Every row gives one point. Each table stands for the endless flat space through its points: a line for two points, a plane for three, and so on. The two share one point or none. Which?

First (2 x 3)
-0.021 0.025 -0.010
0.003 0.019 0.014
Second (2 x 3)
-0.024 0.022 0.026
-0.019 0.022 0.018
They share: -0.009 0.022 0.002

First (2 x 4)
-0.032 -0.023 0.011 0.023
-0.012 0.001 0.019 0.011
Second (3 x 4)
-0.023 -0.034 0.000 0.015
-0.031 -0.006 0.010 0.015
0.009 -0.014 -0.022 0.015
They share: no point

First (3 x 6)
-0.036 -0.023 0.009 -0.003 -0.026 0.029
0.022 -0.016 0.005 -0.026 -0.029 -0.008
0.016 -0.001 0.041 -0.041 -0.032 -0.005
Second (3 x 6)
0.014 -0.019 0.017 -0.027 -0.033 0.002
0.015 -0.005 0.006 -0.012 -0.037 -0.002
-0.007 -0.031 0.032 -0.030 -0.015 0.026
They share: no point

First (5 x 9)
0.000 -0.006 0.013 -0.004 -0.047 -0.010 -0.064 0.024 0.063
-0.019 -0.019 0.001 -0.035 -0.008 -0.007 0.000 0.017 -0.037
-0.021 0.009 0.053 -0.042 -0.006 0.001 -0.007 0.008 0.010
0.008 -0.050 0.021 -0.042 -0.071 -0.046 -0.042 0.038 -0.023
-0.003 -0.017 0.028 -0.028 -0.040 -0.015 -0.037 0.025 0.012
Second (5 x 9)
0.018 -0.015 0.032 0.018 -0.021 0.015 0.034 0.047 0.009
-0.035 0.002 0.015 -0.015 0.007 -0.009 -0.061 0.013 0.002
0.003 0.001 -0.009 -0.005 0.014 -0.037 -0.027 -0.010 -0.016
-0.016 -0.030 0.065 -0.024 -0.044 0.040 0.005 0.089 0.042
-0.027 -0.009 0.005 -0.035 -0.006 -0.011 -0.067 0.002 -0.004
They share: no point

First (4 x 11)
0.032 -0.024 0.041 0.032 -0.003 -0.029 -0.017 0.009 0.022 -0.026 0.063
0.045 -0.026 0.017 0.046 0.031 0.024 0.025 -0.030 -0.001 -0.010 0.011
0.031 -0.050 0.024 0.039 0.039 0.040 0.029 0.017 0.023 -0.008 0.027
0.038 -0.004 -0.009 0.038 0.049 0.045 0.035 -0.031 0.024 -0.046 -0.001
Second (5 x 11)
0.027 0.004 0.015 0.031 0.008 0.002 0.025 -0.001 0.016 -0.051 0.041
0.030 -0.045 0.046 0.037 0.052 0.020 0.024 -0.002 0.024 -0.031 0.034
0.050 -0.066 0.040 0.050 0.015 0.033 0.008 -0.032 0.059 -0.020 0.012
0.019 -0.049 0.019 0.018 0.011 -0.015 -0.007 -0.027 0.039 -0.008 0.029
0.045 -0.019 0.025 0.052 0.093 0.057 0.031 0.035 -0.007 -0.028 0.031
They share: 0.034 -0.023 0.018 0.036 0.027 0.016 0.014 -0.004 0.023 -0.029 0.030

First (5 x 14)
-0.009 0.002 -0.049 -0.039 -0.050 0.001 0.070 0.055 -0.016 -0.029 -0.007 0.047 -0.038 0.029
0.013 -0.060 -0.037 0.004 0.025 -0.021 0.006 0.032 -0.013 -0.005 0.004 0.026 -0.018 0.022
0.027 -0.023 -0.036 0.011 0.011 -0.004 0.043 0.014 -0.028 -0.012 -0.018 0.004 -0.037 0.003
0.001 0.022 -0.009 0.005 -0.018 0.007 0.068 0.025 -0.064 -0.025 -0.029 0.003 -0.026 -0.009
0.003 -0.002 -0.011 0.018 0.011 0.001 0.048 0.016 -0.053 -0.019 -0.026 0.010 -0.022 -0.020
Second (5 x 14)
0.026 -0.048 -0.063 0.006 -0.004 -0.020 0.089 0.048 -0.008 -0.040 -0.019 -0.021 -0.022 0.028
-0.005 -0.035 -0.026 0.027 0.022 -0.016 0.015 -0.001 -0.027 -0.013 -0.011 0.015 -0.055 -0.008
0.023 -0.011 -0.004 -0.026 -0.009 -0.018 0.046 0.051 -0.024 -0.041 0.002 0.023 0.027 0.018
0.030 -0.046 -0.043 -0.015 -0.012 0.000 0.067 0.079 -0.028 -0.010 -0.045 0.015 -0.013 0.007
0.000 -0.026 -0.047 0.021 0.021 0.018 0.052 0.024 -0.039 -0.002 -0.022 0.003 -0.052 0.036
They share: no point

First (5 x 18)
-0.015 0.004 -0.043 0.008 -0.015 -0.023 0.017 -0.021 0.004 -0.043 0.019 -0.053 0.023 0.012 0.070 0.016 -0.064 0.047
0.032 -0.015 -0.005 0.025 -0.006 -0.020 0.025 -0.002 -0.014 -0.023 0.015 -0.053 0.018 -0.040 0.006 0.021 -0.016 0.001
-0.001 0.027 0.021 -0.029 0.021 -0.009 0.036 0.047 -0.068 -0.004 0.046 0.007 -0.023 -0.066 0.002 0.001 0.014 0.015
0.007 0.008 0.000 -0.009 -0.003 -0.014 0.015 0.017 -0.020 -0.036 0.029 -0.029 -0.002 -0.038 0.023 0.011 -0.019 0.018
0.029 -0.001 -0.011 0.011 -0.011 -0.025 0.012 0.007 -0.020 -0.032 0.030 -0.039 0.011 -0.044 0.004 0.023 -0.016 0.007
Second (4 x 18)
-0.002 0.000 -0.008 0.025 -0.030 -0.047 0.036 -0.029 -0.044 -0.012 0.058 -0.046 0.016 -0.022 0.042 0.009 -0.009 0.056
0.020 0.044 0.010 0.027 0.000 -0.007 0.026 0.001 0.010 0.018 0.048 -0.060 0.044 -0.018 0.072 0.007 0.001 0.036
-0.004 -0.006 -0.007 0.008 0.000 -0.048 0.016 -0.022 -0.049 -0.025 0.030 -0.030 0.004 -0.016 0.028 0.036 0.016 0.046
-0.003 0.001 -0.011 0.029 -0.042 -0.045 0.046 -0.029 -0.044 -0.009 0.068 -0.050 0.018 -0.026 0.045 -0.004 -0.025 0.058
They share: -0.003 0.010 -0.014 -0.001 0.003 -0.018 0.031 0.007 -0.032 -0.018 0.029 -0.029 0.006 -0.026 0.033 0.011 -0.025 0.028

First (4 x 20)
0.001 0.013 0.008 -0.004 -0.031 -0.015 -0.062 0.017 -0.029 0.041 0.016 -0.028 0.013 0.014 -0.025 -0.005 -0.054 -0.013 0.035 0.010
0.014 0.034 0.033 -0.018 -0.032 -0.014 -0.058 -0.025 -0.047 0.062 0.010 -0.022 -0.001 0.032 -0.028 -0.040 -0.025 -0.001 0.028 0.018
0.024 0.022 -0.032 0.030 -0.016 -0.041 -0.003 0.029 -0.015 -0.003 0.019 -0.044 -0.041 0.013 0.024 -0.006 -0.055 0.031 0.031 -0.032
0.012 0.044 -0.021 0.042 -0.010 -0.060 -0.010 0.005 -0.021 0.012 0.014 -0.042 -0.031 0.022 0.022 -0.022 -0.053 0.029 0.006 -0.028
Second (4 x 20)
0.033 0.013 0.003 0.003 -0.032 -0.029 -0.039 0.005 -0.033 0.012 -0.002 -0.032 -0.041 0.032 0.008 0.000 -0.032 -0.004 0.030 0.021
0.023 0.025 0.017 -0.006 0.022 -0.054 -0.058 0.022 -0.049 0.049 -0.005 -0.055 -0.044 0.050 0.015 -0.016 -0.007 0.043 0.026 0.011
0.040 0.016 0.006 0.006 0.007 -0.063 -0.060 0.040 -0.033 0.043 -0.003 -0.056 -0.043 0.063 0.037 0.006 -0.016 0.008 0.013 0.020
0.014 0.001 0.027 -0.009 -0.026 -0.019 -0.027 -0.018 -0.051 -0.013 -0.025 -0.026 -0.060 0.016 -0.009 -0.015 -0.024 0.038 0.053 0.034
They share: no point

First (4 x 24)
0.011 -0.002 0.008 0.058 0.010 -0.011 -0.015 0.038 0.026 -0.058 0.006 -0.014 0.023 0.023 0.036 0.021 0.025 0.006 -0.043 -0.065 0.002 0.005 -0.067 0.004
0.027 -0.022 0.012 0.042 -0.022 0.049 0.029 -0.022 -0.042 -0.046 -0.026 0.034 0.023 -0.033 0.064 0.041 0.017 -0.042 -0.007 -0.005 0.002 0.029 -0.015 0.016
0.011 -0.007 0.023 0.046 0.002 0.018 0.012 0.009 -0.007 -0.037 -0.012 0.006 0.039 -0.003 0.039 0.022 0.017 -0.012 -0.026 -0.036 0.018 0.015 -0.040 -0.001
0.007 -0.001 0.008 0.059 -0.001 0.007 0.004 0.024 0.006 -0.060 -0.011 -0.007 0.023 0.003 0.049 0.027 0.028 -0.011 -0.034 -0.052 -0.007 0.014 -0.054 0.011
Second (2 x 24)
0.041 -0.011 0.034 0.025 0.006 0.025 -0.011 0.000 -0.007 -0.034 -0.014 0.021 0.017 -0.004 0.032 0.035 0.002 -0.015 -0.031 -0.033 0.019 0.017 -0.037 0.002
0.009 -0.043 -0.002 0.037 0.010 0.025 0.025 0.004 -0.019 -0.002 0.022 0.049 0.053 0.016 0.024 0.023 0.018 0.001 -0.023 -0.029 0.023 -0.007 -0.045 0.006
They share: no point

First (6 x 24)
-0.005 -0.060 -0.023 -0.010 -0.010 -0.006 0.001 -0.027 -0.006 -0.028 0.041 0.024 -0.015 0.002 -0.014 -0.024 0.015 0.006 -0.009 -0.026 -0.029 0.034 0.007 -0.039
0.013 -0.051 -0.021 -0.036 -0.010 -0.063 0.017 -0.008 -0.002 0.021 -0.022 0.015 -0.028 0.049 0.072 -0.009 0.030 -0.033 -0.041 0.020 -0.051 0.005 -0.005 0.028
0.022 -0.049 -0.031 -0.014 0.004 -0.039 0.029 -0.017 0.008 -0.008 0.017 0.019 -0.026 0.035 0.038 -0.041 0.021 -0.003 -0.032 0.018 -0.044 0.022 -0.008 0.019
0.019 -0.032 -0.023 -0.004 -0.004 -0.001 0.016 -0.028 0.020 -0.041 0.034 -0.012 -0.012 0.017 -0.040 0.002 0.015 0.024 -0.002 -0.042 -0.027 0.027 0.004 -0.036
0.055 -0.016 0.017 -0.068 0.012 -0.052 0.007 -0.055 0.040 -0.042 0.037 -0.028 -0.041 0.064 -0.012 0.010 -0.027 -0.042 -0.065 -0.040 -0.013 -0.002 -0.071 -0.003
-0.023 -0.039 0.003 -0.048 -0.007 -0.033 -0.040 -0.062 -0.014 0.006 0.014 0.000 -0.043 0.001 0.003 0.015 0.015 -0.051 -0.032 -0.043 -0.036 0.020 -0.038 -0.035
Second (6 x 24)
0.039 -0.017 -0.062 0.001 -0.002 -0.023 0.031 -0.061 0.068 -0.051 0.037 -0.047 -0.012 0.052 0.011 0.038 -0.014 0.000 -0.030 -0.035 -0.066 -0.005 0.017 0.004
0.005 0.042 -0.023 -0.009 0.008 -0.040 0.043 -0.073 -0.011 -0.059 -0.004 -0.031 0.004 0.011 0.006 0.000 0.006 0.058 -0.019 -0.057 -0.002 0.011 0.025 -0.049
0.000 -0.011 -0.022 -0.018 0.004 -0.048 0.042 -0.037 0.051 -0.018 0.008 -0.062 -0.034 0.020 0.005 0.018 0.004 -0.002 0.006 -0.058 -0.006 0.068 -0.001 -0.016
0.042 -0.052 0.014 -0.030 -0.001 -0.022 0.008 0.037 0.027 0.017 -0.007 -0.023 -0.066 0.037 -0.055 0.001 0.065 -0.016 0.000 -0.019 -0.057 0.040 -0.039 0.017
0.046 -0.001 -0.006 -0.006 0.024 -0.014 0.008 -0.019 0.029 -0.046 -0.028 -0.066 -0.042 0.056 0.019 0.018 0.008 0.010 -0.014 -0.062 -0.040 0.026 0.033 -0.004
0.019 -0.027 -0.014 -0.020 -0.008 -0.024 0.023 -0.017 0.024 -0.004 0.015 -0.017 -0.023 0.021 -0.042 0.012 0.038 0.008 -0.003 -0.024 -0.030 0.026 -0.030 -0.014
They share: 0.028 -0.016 -0.021 -0.012 0.000 -0.019 0.020 -0.029 0.028 -0.024 0.009 -0.030 -0.020 0.033 -0.020 0.018 0.022 0.012 -0.011 -0.034 -0.036 0.016 -0.007 -0.013

First (6 x 24)
0.000 -0.018 -0.022 -0.015 -0.021 -0.050 0.044 0.042 -0.067 -0.024 -0.011 0.020 -0.017 0.014 0.035 0.016 0.042 0.002 0.002 0.011 -0.011 0.015 -0.003 -0.008
0.013 0.000 -0.039 -0.019 -0.011 -0.020 -0.003 0.033 -0.037 -0.016 -0.020 0.012 -0.041 0.010 0.012 0.029 -0.002 0.025 -0.029 -0.002 0.008 -0.002 0.014 -0.068
0.033 -0.013 -0.026 -0.020 -0.029 -0.065 0.049 0.059 -0.114 0.012 -0.012 0.046 -0.034 0.017 0.039 0.027 0.041 -0.016 -0.021 0.041 -0.016 -0.002 0.012 -0.002
0.015 0.032 -0.005 -0.047 0.036 -0.002 0.016 0.043 -0.050 0.009 -0.051 0.000 -0.036 0.021 0.031 0.043 0.002 0.010 -0.024 -0.022 -0.038 -0.040 0.032 -0.027
0.015 -0.007 -0.024 -0.022 -0.007 -0.040 0.038 0.052 -0.095 -0.023 -0.022 0.024 -0.015 0.018 0.051 0.022 0.039 -0.016 0.010 0.026 -0.006 0.001 0.010 0.015
-0.018 0.020 0.034 -0.027 -0.018 -0.045 0.058 0.038 -0.015 0.066 -0.031 0.021 -0.034 0.016 0.013 0.020 0.010 0.060 -0.060 -0.066 -0.092 -0.042 -0.008 -0.060
Second (3 x 24)
-0.016 -0.017 -0.006 -0.038 0.026 -0.027 0.028 0.008 -0.012 -0.033 0.005 -0.031 -0.012 0.011 0.031 0.045 0.007 0.059 -0.037 -0.005 -0.030 0.021 0.004 -0.036
0.020 0.035 -0.030 -0.002 -0.032 -0.001 0.026 0.066 -0.038 0.017 -0.077 0.051 -0.042 0.039 0.013 0.029 0.035 -0.023 -0.001 -0.035 -0.030 -0.039 0.014 -0.036
-0.016 -0.009 -0.010 -0.030 0.016 -0.025 0.030 0.018 -0.026 -0.027 -0.013 -0.013 -0.030 0.015 0.021 0.033 0.019 0.041 -0.025 -0.023 -0.026 0.005 0.006 -0.028
They share: no point

First (5 x 24)
-0.063 0.024 -0.002 -0.051 -0.040 0.013 0.039 0.051 0.050 -0.004 0.017 -0.029 0.018 0.015 -0.010 0.034 0.000 -0.009 -0.006 0.058 -0.033 -0.021 -0.021 0.014
0.007 -0.042 0.027 0.060 -0.006 0.008 0.032 0.022 0.014 0.022 0.022 -0.004 -0.014 -0.037 -0.018 0.015 0.042 -0.023 -0.004 0.013 0.010 0.007 -0.031 0.014
-0.013 -0.047 0.002 0.055 0.002 0.016 0.057 0.022 -0.003 0.014 0.041 -0.008 0.002 -0.046 -0.029 0.034 0.015 -0.031 -0.039 0.019 0.018 0.001 -0.006 0.024
-0.047 0.010 0.006 -0.037 -0.034 0.015 0.025 0.053 0.056 -0.004 0.007 -0.017 0.006 0.009 -0.012 0.026 0.018 -0.007 0.008 0.046 -0.027 -0.011 -0.033 0.000
-0.091 -0.003 -0.026 -0.012 -0.033 0.002 0.036 0.080 0.025 -0.036 0.024 0.009 -0.008 -0.020 -0.011 0.018 -0.015 -0.004 -0.031 0.020 -0.002 -0.004 0.009 0.003
Second (7 x 24)
0.012 -0.023 0.026 0.011 -0.056 0.018 0.041 0.081 0.072 0.002 0.033 0.002 -0.009 0.011 -0.006 -0.048 0.040 -0.048 0.050 0.033 0.022 0.006 -0.016 0.048
-0.023 -0.023 0.041 0.014 -0.052 0.010 0.054 0.058 0.073 0.039 0.004 -0.010 0.024 0.005 -0.016 0.013 0.035 -0.028 0.041 0.019 0.002 0.012 -0.025 0.005
-0.046 -0.009 0.048 0.030 -0.070 -0.009 0.046 0.051 0.065 0.059 0.005 -0.016 0.041 0.015 -0.009 0.025 0.025 -0.006 0.020 0.014 0.000 0.010 -0.030 -0.015
-0.011 -0.013 0.050 0.041 0.005 -0.005 0.041 -0.007 0.043 -0.001 -0.014 -0.005 -0.042 -0.017 -0.025 0.031 0.010 -0.047 0.022 0.036 -0.032 0.020 -0.016 0.045
-0.024 0.004 0.068 0.031 -0.075 0.011 0.035 0.052 0.068 0.050 0.017 -0.016 0.016 0.034 0.001 -0.012 0.005 -0.047 0.038 0.035 0.001 0.023 -0.002 0.043
-0.039 0.013 0.060 0.014 -0.017 0.013 0.034 -0.021 0.006 0.067 -0.012 -0.059 0.017 -0.016 -0.006 0.084 0.009 -0.018 -0.004 0.043 -0.067 -0.002 -0.033 0.021
0.017 -0.020 0.051 0.026 0.001 0.014 0.064 -0.035 0.035 0.022 -0.028 -0.050 -0.022 -0.025 -0.037 0.067 0.018 -0.064 0.033 0.061 -0.084 0.007 -0.040 0.065
They share: -0.018 -0.005 0.028 0.020 -0.029 -0.001 0.029 0.031 0.029 0.018 0.017 -0.018 -0.007 -0.011 -0.004 0.012 0.030 -0.014 0.006 0.031 -0.013 -0.006 -0.032 0.021

First (6 x 24)
-0.022 -0.037 0.061 0.026 0.038 0.029 -0.023 0.006 0.003 -0.002 -0.030 0.011 0.035 -0.022 0.008 0.000 -0.030 0.052 0.049 0.029 -0.006 0.022 -0.021 -0.003
-0.021 0.040 -0.010 -0.025 -0.024 0.062 -0.026 -0.017 0.032 0.006 -0.003 0.009 0.022 0.010 -0.063 -0.010 0.040 0.019 0.003 0.038 0.005 -0.053 0.012 -0.009
0.016 -0.061 0.032 0.017 0.021 0.001 -0.002 -0.013 0.053 0.028 -0.031 -0.002 0.039 0.031 0.012 -0.033 -0.033 0.011 0.029 0.021 -0.020 0.032 0.008 -0.014
-0.010 0.025 -0.014 -0.008 -0.020 0.021 0.020 -0.048 0.050 0.037 -0.008 -0.031 0.042 -0.006 0.001 -0.043 -0.030 0.033 0.019 0.012 0.005 0.011 0.050 -0.032
0.021 -0.004 0.011 -0.004 -0.013 0.048 -0.021 -0.018 0.058 -0.012 -0.006 0.024 0.066 0.047 -0.043 -0.027 0.023 -0.008 -0.021 0.052 -0.033 -0.053 0.001 0.018
-0.003 0.020 -0.014 -0.017 -0.023 0.035 -0.001 -0.033 0.054 0.026 -0.007 -0.010 0.034 0.019 -0.031 -0.033 0.006 0.013 0.005 0.025 -0.001 -0.020 0.033 -0.019
Second (2 x 24)
-0.003 0.013 -0.010 0.006 0.023 0.049 -0.011 0.010 0.052 0.002 -0.022 -0.006 0.026 -0.013 -0.032 0.005 -0.015 0.017 0.050 0.031 -0.033 -0.021 0.028 -0.016
-0.003 -0.003 0.004 0.008 0.013 0.031 -0.011 -0.006 0.042 0.012 -0.018 0.002 0.030 0.003 -0.028 -0.009 -0.005 0.021 0.032 0.029 -0.021 -0.011 0.016 -0.022
They share: no point

First (5 x 24)
0.010 0.035 0.022 0.042 -0.006 -0.026 0.012 -0.005 0.011 0.017 0.046 0.029 -0.033 -0.004 -0.027 0.006 0.031 0.030 -0.023 0.010 -0.008 -0.058 -0.023 -0.017
0.058 0.016 0.031 0.036 -0.056 -0.005 0.020 -0.004 -0.017 0.029 0.035 0.033 -0.005 0.053 0.006 0.001 0.061 0.047 -0.032 0.005 -0.033 -0.040 0.047 -0.035
0.063 0.020 0.023 0.031 -0.027 -0.040 0.039 0.025 0.000 -0.018 -0.006 0.043 0.010 0.018 0.018 0.027 0.023 0.053 0.008 -0.025 -0.009 -0.039 0.043 -0.042
0.044 0.028 0.008 0.019 -0.045 -0.016 0.032 0.007 -0.022 -0.006 -0.001 0.057 0.015 0.023 -0.005 0.005 0.044 0.027 0.007 0.008 -0.007 -0.035 0.036 -0.042
0.045 0.026 0.032 0.060 -0.044 -0.013 0.003 -0.018 -0.007 0.051 0.054 0.025 -0.032 0.042 -0.011 -0.009 0.062 0.047 -0.047 -0.002 -0.039 -0.064 0.014 -0.031
Second (6 x 24)
-0.026 0.030 0.072 -0.008 0.027 -0.027 0.040 0.048 0.051 0.003 0.067 0.024 -0.007 -0.012 -0.016 0.034 0.017 0.003 -0.028 0.044 -0.006 -0.013 0.044 -0.036
-0.026 0.030 0.084 -0.064 0.011 -0.053 0.046 0.048 0.039 0.017 0.051 0.066 -0.031 -0.006 -0.018 0.032 0.041 0.053 -0.044 0.042 -0.026 -0.015 0.056 -0.046
0.021 0.014 0.029 -0.028 -0.003 -0.042 0.042 0.022 0.016 0.001 0.028 0.058 -0.026 -0.010 -0.015 0.015 0.034 0.065 -0.024 0.013 -0.028 -0.019 0.014 -0.003
0.005 0.035 0.043 0.028 0.041 -0.026 0.032 0.042 0.042 -0.010 0.066 0.026 0.019 -0.036 -0.051 0.020 0.021 0.022 -0.024 0.037 -0.005 0.010 0.021 -0.008
0.032 0.018 0.011 0.005 -0.011 -0.026 0.033 0.010 0.000 -0.021 0.016 0.045 -0.014 -0.009 -0.016 0.018 0.020 0.058 -0.002 0.001 -0.003 -0.020 -0.013 0.009
0.000 0.017 0.044 -0.058 -0.019 -0.039 0.043 0.025 0.009 -0.002 0.014 0.073 -0.042 -0.002 -0.011 0.017 0.028 0.065 -0.014 0.001 -0.026 -0.016 0.014 -0.005
They share: 0.016 0.021 0.028 0.012 -0.001 -0.023 0.034 0.018 0.015 -0.016 0.033 0.028 -0.010 -0.004 -0.006 0.029 0.016 0.034 -0.008 0.018 0.005 -0.028 0.003 -0.011

First (2 x 24)
-0.012 -0.027 0.023 0.006 0.000 0.039 -0.002 0.020 -0.020 0.042 -0.032 0.036 -0.033 0.014 -0.029 -0.002 0.017 -0.034 -0.011 0.008 0.014 -0.005 -0.020 -0.012
-0.021 -0.024 0.028 0.014 0.008 0.045 0.006 0.022 -0.028 0.050 -0.034 0.043 -0.031 0.021 -0.037 -0.001 0.018 -0.036 -0.013 0.014 0.007 -0.013 -0.015 -0.020
Second (6 x 24)
-0.026 -0.050 -0.015 -0.028 -0.018 0.059 -0.024 -0.001 -0.009 0.029 -0.029 0.043 -0.042 0.040 -0.026 -0.002 -0.002 -0.015 -0.044 -0.008 0.014 -0.023 -0.027 -0.015
-0.011 -0.059 0.011 0.001 -0.044 0.036 -0.021 0.023 -0.029 0.024 -0.054 0.003 -0.007 0.019 -0.023 -0.023 0.007 -0.078 -0.010 0.001 0.016 -0.017 -0.018 -0.046
0.009 -0.033 0.057 0.033 0.028 0.012 -0.051 0.024 0.009 0.049 -0.044 -0.012 -0.040 0.007 -0.049 -0.013 0.014 -0.009 0.001 0.008 0.070 0.046 -0.050 0.024
-0.023 -0.030 -0.004 -0.015 0.001 0.003 -0.048 0.046 0.024 0.010 -0.082 0.007 -0.029 -0.009 -0.073 -0.035 -0.016 -0.024 0.014 -0.034 0.035 0.045 -0.032 -0.024
-0.012 -0.071 0.022 0.003 -0.019 0.077 -0.065 -0.020 -0.019 0.052 -0.028 0.000 -0.009 0.067 -0.028 -0.023 0.018 -0.015 -0.070 0.026 0.064 -0.016 -0.083 -0.009
-0.040 -0.099 0.028 0.013 -0.017 0.079 -0.058 -0.024 -0.034 0.041 -0.031 -0.004 -0.038 0.075 -0.004 -0.031 -0.005 -0.048 -0.069 0.009 0.040 -0.028 -0.053 -0.013
They share: no point

First (6 x 24)
0.050 0.028 -0.001 0.018 0.014 0.016 -0.038 0.048 -0.006 -0.046 0.042 -0.051 -0.043 0.027 0.033 0.011 -0.012 -0.058 -0.057 0.016 0.010 -0.037 0.046 0.034
0.011 0.004 -0.025 0.078 -0.023 0.045 -0.052 0.004 0.031 -0.067 0.000 -0.018 0.000 -0.004 0.006 -0.018 0.022 -0.045 -0.021 0.037 -0.011 -0.014 -0.007 0.061
0.032 0.008 -0.010 0.002 -0.025 -0.006 -0.038 0.011 0.008 -0.006 0.001 0.000 0.019 0.004 -0.028 0.030 0.008 -0.033 -0.030 -0.034 -0.006 0.044 0.050 0.013
-0.024 -0.003 -0.055 0.099 -0.025 0.059 -0.038 -0.011 0.052 -0.071 -0.011 0.013 0.013 0.042 -0.002 -0.001 0.030 -0.030 -0.010 0.034 -0.020 -0.020 -0.027 0.060
0.018 0.013 0.000 0.054 -0.025 0.053 -0.030 0.018 0.036 -0.015 0.013 -0.025 0.008 0.056 0.004 0.001 0.016 -0.065 -0.036 -0.016 -0.047 0.007 0.068 0.030
0.016 0.004 -0.053 0.007 0.002 -0.005 -0.009 0.023 0.000 -0.018 0.006 0.010 -0.002 0.068 -0.013 0.066 -0.009 -0.011 -0.045 -0.026 0.010 0.002 0.031 -0.002
Second (3 x 24)
0.016 -0.003 -0.039 0.023 -0.019 0.016 -0.034 0.007 0.016 -0.039 -0.011 -0.006 -0.008 0.030 -0.005 0.033 0.016 -0.025 -0.032 0.001 0.003 -0.001 0.032 0.014
0.018 0.021 -0.003 0.061 0.001 0.036 -0.014 0.025 0.008 -0.009 0.041 -0.026 0.016 0.056 0.009 0.017 -0.010 -0.055 -0.026 -0.023 -0.023 0.027 0.018 0.052
0.011 -0.011 -0.043 0.022 -0.021 0.022 -0.032 -0.002 0.014 -0.042 -0.019 -0.014 -0.016 0.035 0.004 0.041 0.023 -0.022 -0.023 0.005 0.010 0.003 0.029 0.013
They share: 0.019 0.007 -0.028 0.033 -0.013 0.018 -0.030 0.016 0.015 -0.030 0.006 -0.007 0.002 0.034 -0.006 0.025 0.006 -0.034 -0.035 -0.007 -0.007 0.004 0.030 0.024

First (4 x 24)
0.026 -0.023 -0.010 0.043 -0.016 -0.019 -0.029 -0.046 -0.005 0.009 0.026 -0.003 -0.004 0.005 0.046 -0.015 -0.043 -0.043 -0.007 0.026 0.028 0.020 0.040 -0.004
-0.010 -0.029 -0.038 0.009 -0.030 -0.023 -0.025 -0.034 0.017 -0.029 0.022 -0.015 -0.004 0.027 0.046 0.003 0.015 -0.005 -0.021 0.046 -0.024 0.012 0.026 0.018
0.036 -0.032 -0.028 0.036 -0.009 -0.005 -0.007 0.000 -0.008 0.052 0.048 -0.021 -0.008 -0.014 -0.002 -0.016 0.004 -0.046 0.012 0.028 -0.002 0.064 0.035 -0.035
0.017 -0.049 -0.024 0.017 -0.030 -0.020 -0.021 -0.022 0.018 -0.011 0.018 -0.020 0.017 0.007 0.025 0.000 0.017 0.005 -0.014 0.031 -0.027 0.025 0.033 -0.002
Second (3 x 24)
0.012 -0.041 -0.023 0.033 -0.030 -0.024 -0.031 -0.020 0.010 -0.004 0.040 -0.022 0.006 0.001 0.031 -0.019 0.007 -0.010 -0.003 0.025 -0.004 0.025 0.024 -0.003
0.030 -0.055 -0.023 0.050 -0.042 -0.017 -0.036 -0.018 0.026 0.007 0.035 -0.023 0.007 -0.010 0.028 -0.034 0.018 -0.003 -0.002 0.028 -0.005 0.026 0.024 -0.007
0.025 -0.047 -0.024 0.042 -0.035 -0.017 -0.031 -0.021 0.019 0.006 0.033 -0.020 0.004 -0.004 0.029 -0.025 0.011 -0.010 -0.004 0.030 -0.005 0.027 0.027 -0.006
They share: 0.015 -0.031 -0.026 0.026 -0.021 -0.017 -0.021 -0.027 0.005 0.004 0.029 -0.014 -0.002 0.008 0.031 -0.007 -0.003 -0.024 -0.008 0.034 -0.005 0.029 0.033 -0.004
